Rows are points. Each copy is the shape, with its points in the same order, turned, moved and blurred by noise. Say if it was mirrored as well.
In the rows, zero is written as 128.

Shape (9 x 3)
[[111  78 125]
 [176 195 142]
 [130 161  99]
 [137 128 127]
 [234  94 135]
 [113 121  95]
 [115  94 153]
 [142  77 186]
 [155 195 108]]
Copy 1 (9 x 3)
[[112 105 166]
 [129 187  74]
 [132 121  88]
 [124 127 132]
 [199 194 168]
 [129  91 125]
 [ 95 125 173]
 [ 94 164 196]
 [147 150  57]]
Copy 1 is: only turned
Copy 2 (9 x 3)
[[ 85 121 153]
 [202 184 110]
 [170 117 114]
 [138 143 136]
 [170 191 220]
 [132 103 134]
 [ 96 152 138]
 [ 81 190 159]
 [200 152 103]]
Copy 2 is: only turned
Copy 3 (9 x 3)
[[162  79 121]
 [113 204 163]
 [ 98 147 134]
 [141 137 134]
 [213 202  95]
 [116 109 113]
 [175 101 147]
 [213 110 154]
 [ 95 187 151]]
Copy 3 is: only turned

Shape (9 x 4)
[[140 109 115 113]
 [150 148 133 150]
 [138 185 142 154]
 [147 129   7 156]
 [144 148 136 159]
 [151 131 141 154]
 [140 105 139 155]
 [131 123 142 106]
 [106 140 118 156]]
Copy 1 (9 x 4)
[[149 145 125 107]
 [149 127  97 151]
 [150  90  89 159]
 [133 161  22  49]
 [138 122  92 153]
 [141 140 108 157]
 [121 151 117 142]
 [149 124 146 122]
 [106 113 105 126]]
Copy 1 is: mirrored
Copy 2 (9 x 4)
[[112 102 117 140]
 [143 137 110 101]
 [137 142 127  66]
 [ 43 201  82 145]
 [143 145 113 106]
 [146 129 105 121]
 [149 135 120 151]
 [125  80 127 128]
 [127 157 148 125]]
Copy 2 is: only turned

Shape (8 x 4)
[[159 133 103 186]
 [137 130  43 167]
 [183 135  96 163]
 [ 98 119 168 149]
 [121  64 186 176]
 [ 89  86 156 165]
 [141 114  54 135]
 [169 126  58 116]]
Copy 1 (8 x 4)
[[167 101 107 148]
 [116  71  74 151]
 [170  99  96 118]
 [126 136 188 152]
 [168  94 223 152]
 [126 102 199 172]
 [108  68  97 122]
 [118  78  86  87]]
Copy 1 is: only turned
Copy 2 (8 x 4)
[[139 100 163 159]
 [ 80 114 157 185]
 [135  83 133 162]
 [153 163 148  88]
 [156 121 184  50]
 [130 155 177  77]
 [ 71 110 133 160]
 [ 80  96 102 164]]
Copy 2 is: only turned
Copy 3 (8 x 4)
[[202 160 125 140]
 [211 132 188 131]
 [205 174 135 112]
 [110 135 101 154]
 [139 112  43 138]
 [127 101  89 155]
 [192 126 179 101]
 [190 151 179  76]]
Copy 3 is: mirrored

Shape (11 x 6)
[[144  77 101  74 186  80]
 [131  92 110  82 196 116]
 [ 96  85  99 118 133 106]
 [166 159 101 158 134 153]
 [100 134 126  81  80  76]
 [110 189 106  98  95 175]
 [ 71  83 209 137  93 181]
 [157 131 101 178  89 115]
 [ 86  70 145 145  90  83]
 [ 92 134 154 172 180  95]
 [ 66 130 129 133 170  94]]
Copy 1 (11 x 6)
[[138  42 171 114 100  79]
 [161  57 156 107 131  92]
 [118  76 147 131 100 154]
 [177 130 156 195 147 141]
 [106 136  98 133  66 122]
 [202 163  83 149 114 154]
 [103 174 155  65 146 198]
 [131 137 163 206 111 158]
 [ 57 116 155 127  88 161]
 [ 89  92 122 148 195 130]
 [100  69 100 131 157 136]]
Copy 1 is: only turned
Copy 2 (11 x 6)
[[159 167  51  71 172  69]
 [170 173  77  84 179  99]
 [107 206  86  92 143  98]
 [129 124 108 166 155 147]
 [ 68 143 102  48 108 104]
 [ 81 125 141 102 166 183]
 [152 216 161  70  70 182]
 [ 98 146  95 168  93 128]
 [107 214 109  83  64  97]
 [159 169 163 125 125  66]
 [132 185 153  89 149  66]]
Copy 2 is: mirrored

Shape (11 x 6)
[[ 82  83 117 113 138  63]
 [148 114 166 127 118 193]
 [176  77  82 139  84 179]
 [120  55 145  83 133  90]
 [127 187 109  89 124 113]
 [132 196 132 138 132 116]
 [175  85 157 132 129 128]
 [157 214 116 117 170 116]
 [114 209 103 133 174 115]
 [130 191  76  97 190 152]
 [107 109 138  90 116  50]]
Copy 1 (11 x 6)
[[103 149 186 171 125  77]
 [149 113  93  99  94 151]
 [138  51  71 165 129 126]
 [ 70 149 144 178  97  77]
 [143 159 129 132 200 131]
 [165 152 151  88 187 130]
 [115 105 108 105 116  93]
 [126 149 140  87 220 146]
 [134 153 181  94 211 170]
 [119 141 144 126 204 198]
 [109 174 173 164 145  65]]
Copy 1 is: only turned
Copy 2 (11 x 6)
[[109  67 170 159  90 129]
 [ 72 139  79  94 163 176]
 [ 94 129  31 168 146 142]
 [ 56 118 163 163  90 151]
 [129 112  92  78  60 144]
 [169 116 116  72 106 137]
 [ 99 159 128 137 139 152]
 [160 137 102  46  96 112]
 [170  73 108  46 100 100]
 [111  89  81  44  79  74]
 [127 102 171 139  47 173]]
Copy 2 is: mirrored
Copy 3 (11 x 6)
[[217 139 114 115 107 108]
 [ 82  94 127 151 127 169]
 [ 90  92  74 200  86 111]
 [198  82 116 131 139 110]
 [118 193  99 126 165 114]
 [120 207 111 143 146 160]
 [148  93 107 181 137 162]
 [114 214  67 133 178 167]
 [124 223  76 108 141 164]
 [ 99 190  34  90 151 144]
 [205 147 133 135 152  98]]
Copy 3 is: mirrored
Copy 4 (11 x 6)
[[136 134  62 101  51 104]
 [152 111 172  90 150 165]
 [144 136 140 127  98 238]
 [166 150 101  64  50 129]
 [109 184 115 145 143 112]
 [ 95 155 140 154 138 102]
 [153 120 169  98  70 153]
 [ 61 183 166 142 138 100]
 [ 52 159 128 140 142  93]
 [ 41 187 124 100 148 139]
 [158 160  87 119  58  91]]
Copy 4 is: mirrored

Shape (11 x 8)
[[111 124 177  62 114 162 105 170]
 [109  99 139  33 102 133 151 160]
 [131 123 179 142 125 141 165 127]
 [130 110 144 147  82 152 103 110]
 [194 138 167 132 114 154 123  65]
 [183 112 163 150  83 118 136  78]
 [ 87 146 143  73 104 139 126 115]
 [102 104 112  61 159 163 116 112]
 [156  67 151  98 162 108 112 103]
 [173 169 158 147  92  74 134 166]
 [249 147 112 202  75 115 156 139]]
Copy 1 (11 x 8)
[[142 139  76 158  34  95 116 133]
 [143 185  68 159  64  63 144 161]
 [101 101 108 165 101 121 173 118]
 [122 131 133 116  98 115 140  79]
 [111 131 188 180 112 116 144  95]
 [113 129 182 143 115 114 191  94]
 [ 90 150 103 137  78  60 110 151]
 [144 153  86 169 115  53  88 128]
 [187 115 137 159 115  67 160 138]
 [118 145 155 111  81 169 175 180]
 [123 175 178 139 149 215 203 109]]
Copy 1 is: mirrored
Copy 2 (11 x 8)
[[104 185 178 127 178 142 145 109]
 [ 93 163 128 124 230 152 128  99]
 [122  90 137 129 156 114 153 144]
 [176 143 133 132 148 122 117 162]
 [195  98 150 194 154 131 160 149]
 [198 104 114 165 171 117 162 176]
 [ 98 167 122 169 168 125 109 119]
 [128 144 137 155 170 146  94  58]
 [182 124 115 137 181 120 169  66]
 [127 138  84 140 144 161 213 183]
 [200  75  92 144 138 209 192 221]]
Copy 2 is: mirrored

Shape (12 x 9)
[[118 117  80  58 117 142  92  80 145]
 [136 105 189 111  61 182 157  99 111]
 [168 145  73 125 149 108 114 132  94]
 [ 55 133 166 157 111 116 112  99 151]
 [ 65 135 205 148 191 120 118 117 124]
 [101 134  89 131 160 110 174 186 209]
 [100 181 144 100 163 160 143 120 150]
 [123 158 185  41  78 113 156 180 109]
 [189  97 191 182  99 101 164  75 108]
 [ 93 143  72 144 159 208 168  94  85]
 [111  84  40  94 182 130 124 140 139]
 [133 113 201 175 132 140 116 187 143]]
Copy 1 (12 x 9)
[[109 103 161 145 116 189  86 108 192]
 [138  97 147 175 162 104 101  63  82]
 [122 114 144  76 161 178 164 150 158]
 [100 155 100 142 123  76  75 120 148]
 [143 149 113 160 177  47  95 168 177]
 [204 161 112 102  62 134 152 143 161]
 [157 155 176 145 133  91 126 120 191]
 [175 173 102 164 185 144 148  34 143]
 [150  88 121  79 199  80  76 110  57]
 [101  65 192 130 110  82 175 139 183]
 [161  77 118 119  88 180 147 177 210]
 [162 161  93 167 171  90 128 165  88]]
Copy 1 is: mirrored
Copy 2 (12 x 9)
[[140 146 157 152 138 158 199 147 215]
 [181  41 124 137 153 165 119  93 167]
 [141 197 132 133 136 109 153 115 135]
 [107  70  81 182  91 149 143 168 153]
 [ 76  99  78 167  35 159 127 101 143]
 [ 45 133 177  97 122 139 126 168 118]
 [ 97 121 164 172  91 183 118 112 144]
 [182 101 152  82  87 184  67 141 175]
 [191  52 117 145 111  76 146  84  97]
 [ 97 148 111 171 177 215 181  72 108]
 [ 70 177 143  98 140 144 207 126 169]
 [ 85  71  98 119 108 101  70  96 160]]
Copy 2 is: only turned

Shape (15 x 9)
[[ 80 211 104 107 166 135 168 176 122]
 [ 79 143 159  92 142 105 135 124 115]
 [146 190 158  80 162 118 172 168 138]
 [149 107  96 171 107 164  68  92  96]
 [110 138  93 143 123 171  96  61 132]
 [ 84  86 153 172 114 168 104 101  76]
 [141 178 126 160 158 112 135 180 207]
 [161  94  61 181  53 122 110 140 168]
 [ 77 121 166 105 189 135 124 155 104]
 [138 153  87 129 132 183 114 114 112]
 [100 134 149 169  96 136  75 103  86]
 [153 135 131 188  87 163 190 174 195]
 [131 212 135 117 152 120 154 166 130]
 [156 186 109 162 135 107 209 146 184]
 [105  87 147 170 157 106 117 119  70]]
Copy 1 (15 x 9)
[[183 146 164 173  99 102 124  45 115]
 [168 110 157 114 123 157 116 107 125]
 [182 188 169 169 112 135 108 120 137]
 [ 66  51 142 161 127  89 134 175  93]
 [ 99  30 144 180 122 107 140 134 141]
 [ 96  59  91 106 176 114 133 139  97]
 [185 156 174 150  79  46 169 140 152]
 [ 64 104 135 147  55  85 226 180 110]
 [147 126 164  97 165 111  97  98 130]
 [ 88  90 153 203 123 102 129 123 115]
 [132  49 129 136 147 116 151 162  68]
 [131 176  95 171 101  70 216 149 155]
 [190 158 163 181  99 106 121 109 116]
 [172 170 112 180  43  83 157 130 161]
 [117  90 108  81 125  96  90 147  92]]
Copy 1 is: only turned
Copy 2 (15 x 9)
[[141 167 130 158 130  16  91 171 120]
 [178 158 151 151  85 103  87 141 135]
 [130 154 116 192 131  76  53 158 166]
 [ 96 133 184  79 146 159 173 166 146]
 [123 137 194  65 133 110 148 119 154]
 [119 124 211 121  69 141 181 169 142]
 [ 74 107 124 150 150  81  59 153  82]
 [ 86  46 103  57 145 148 152 169 121]
 [131 181 158 191  77 100 122 148 104]
 [101 157 154  94 146  85 150 147 164]
 [128 137 210  99  97 151 128 195 135]
 [ 63  32 124 136 116  69  98 168 151]
 [126 148 130 162 148  61  64 173 144]
 [109  48 122 160 173  51  67 143 139]
 [150 120 199 177 107 151 163 162 119]]
Copy 2 is: mirrored
Copy 3 (15 x 9)
[[125 171   7 148 139 117 125 183  72]
 [ 85 130  83 140 135 133 105 167 130]
 [148 130  54 115 177 107 111 225 107]
 [161 161 168 155  65  95 145 111 113]
 [159 153 121 171 112 114 121  76 115]
 [101 184 174 176  96 147 141 133 111]
 [165 120  49  84 165 117 196 155 100]
 [202 184 119  69  61 128 174 110 146]
 [ 83 114  99 170 121 146 136 196  90]
 [184 161 104 170 102  99 128 136  96]
 [ 94 177 150 157  97  93 151 121 134]
 [196 204 100  76 161 166 192 161 116]
 [135 157  44 123 163  83 133 191  99]
 [183 173  54  55 182 124 133 148  84]
 [ 77 147 166 125  91 131 125 156  74]]
Copy 3 is: only turned
Copy 4 (15 x 9)
[[ 87 200 213 113 171 120 174  73 118]
 [ 54 150 156 136 108 161 153  96 126]
 [110 138 225 126 135 135 180 116 162]
 [121 176 107 143  78  74  60 138 104]
 [121 189 103  90  88 118 106 145  82]
 [ 93 199  87 186  67 134  92  93 114]
 [123 172 174 121 203 141 127 154 181]
 [146 132 105  96 151 102  24 101 154]
 [ 55 171 145 186 125 133 171 102 137]
 [132 187 147 117 107  80 121 120 105]
 [ 72 203 127 140  72 125  66 119 121]
 [195 165 151 134 164 160 100  85 192]
 [ 99 176 227 119 152 133 149 115 150]
 [170 147 207 110 185 173 115 120 142]
 [ 67 161 132 204 101 142  85 118 100]]
Copy 4 is: only turned

Shape (17 x 11)
[[142 139 108 106  96 111 109 183 134 180 127]
 [189 123 157 202  70  80 110 132  60 118 109]
 [ 70 148 155 101 158 195 157 160 125  59 208]
 [ 70 185 168  85 127 191 113 193 166  93 132]
 [126 105  85  87 120 122  92 161 170 156 158]
 [117 116  89 124 174 135 144 178 130 168  98]
 [120 150 143 101 138 149 111 159 185 175 179]
 [ 88 119 167 110 163 207 126 173 172 128 180]
 [ 95 128 125  99 143  94 103 144  99 225 131]
 [184  95 199 174  79  95 108  78 135 110  61]
 [149 157 142  65 165 174 166 170 167 156 170]
 [114 121 131  97  32 142 146  66 164 125 111]
 [172  93 140 172 129  40  73 112  90 108 100]
 [131 183  87  77 164 163  93 118 157 165 144]
 [135 125 176 100  84 124 151 127 168  64 118]
 [157 113  99 199  84 101  95 112 126 157  99]
 [172  76 115 127 109 136  60 143  56 151 105]]
Copy 1 (17 x 11)
[[100 124  70 111 152 149 121 154 124 109 114]
 [209  87  53 136 143 149  54 124 135 181  97]
 [136 127 236 169  58 120 127 156  99  98 132]
 [102 187 192 104  80 111 131 183 100 142 106]
 [ 97 128  94 149 154 117 170 163 133  74 129]
 [113 119 150  93 195 133 125 126 120  90 137]
 [ 84  97 139 112 121 106 175 170 100  99  85]
 [124 125 206 134 126 102 168 192  73  99  97]
 [ 81 119  93 116 165 155 132  91  98  74  67]
 [214 124  90 140 188  91  70 155 173 177  35]
 [ 97  97 185  96 120 147 170 196 142  79  94]
 [ 91 137 115 207 156 110  79 187 174 149  54]
 [224 114  48 130 162 100  91  77 169 121 106]
 [ 69 126 151 130 143 144 205 129 159 133 112]
 [159 155 143 141 111  87  78 187 176 131  80]
 [148  91  57 149 198 111 104 129 129 179 115]
 [191 137  71 164 180 196 138 118 124 118  99]]
Copy 1 is: mirrored
Copy 2 (17 x 11)
[[ 82  91 151  87 165 141 161 129  90 147 104]
 [190 117 116  51 114 119 138 156  56  82 158]
 [172 155 101 156 173 110 140  59 176 249 152]
 [132 139 107 120 144 133 183  80 191 222  67]
 [ 83  76 171 121 181 155 144  80 129 145 120]
 [ 69 144 160 129 184 115 135 153 148 134 112]
 [ 85  73 127 155 154 136 190  98 143 183 128]
 [117 126 146 162 138 117 180  83 197 218 146]
 [ 51 131 125 113 172 190 161 157 100 147 151]
 [183 115 135 111  36 144 139 130  90  60 120]
 [104  97 149 190 165 105 156 128 130 226 104]
 [100 116 110 126  75 137 104  30  72 139  97]
 [186 101 136  87 137 184 126 153  94  55 152]
 [ 68  62 102 148 164 155 108 130 156 182 104]
 [184 131 137 146 102 132 136  59 107 148  76]
 [113  93 124  72 118 118 129 128  95  55 149]
 [128 107 183  44 124 162  94 159 111 133 167]]
Copy 2 is: mirrored
Copy 3 (17 x 11)
[[121 139 143 115 164 151 149 101  68 142 154]
 [ 84  37 120 111 154  50 176  98 132 122 138]
 [167 158 103 192 166 171 162 183 172 175  31]
 [183 160 100 134 149 195 196 196  96 110  61]
 [132 182 173 105 157 155 113 102 110 145 115]
 [166 172 137 151 111 132 146 123 118 155 172]
 [108 190 110 124 136 171 129 122  87 157  94]
 [152 207 109 183 123 151 146 176 120 145  44]
 [149 160  90 123 154 130  91  64  92 161 158]
 [ 99  35 129  84  78  60 138 121 114  96  97]
 [128 163 127 160 109 217 132 154 113 177 115]
 [164  81 172  57 131 122 123 150  76 170  55]
 [106  75 128  96 131  69 143  55 165  80 146]
 [141 183 107  82 151 177 106 176 131 149 145]
 [152  73 152  99 105 159 167 139 130 120  45]
 [102 115 143  79 130  48 159 102 110 141 148]
 [113 104 148 150 175  72  87 128 116  95 173]]
Copy 3 is: only turned
Copy 4 (17 x 11)
[[119 143  79 130 146 189 131 132  87 167 142]
 [125  70 108 206 162  96  99 189  82  98 150]
 [192  89 165  33  93 104 126 134 178 205 154]
 [ 96 119 171  35  93 157 131 143 141 229 154]
 [139 160  58  91 140 178 139 128 145 149 147]
 [127 154 120 121 144 130 147  50 112 154 155]
 [153 142 136 100 119 213 164 147 160 170 161]
 [160 115 165  44 106 153 185 122 168 171 170]
 [154 170 132 113 198 195 112 110  94 139 137]
 [ 55  66 140 211 157 129 131 179 154  85 123]
 [168 138 149 102  97 181 186 101 159 218 105]
 [103  93 117 121  87 198  71 146 174  91  85]
 [112 126  90 198 211  97 113 175 148 112 159]
 [142 214 127 100 105 173 145 129 140 168 108]
 [ 93  57 126 136  99 134 101 147 203 174 129]
 [113 138  98 183 127 136 116 143 112  75 162]
 [109 125  70 115 190  99 146 157  78  93 104]]
Copy 4 is: only turned
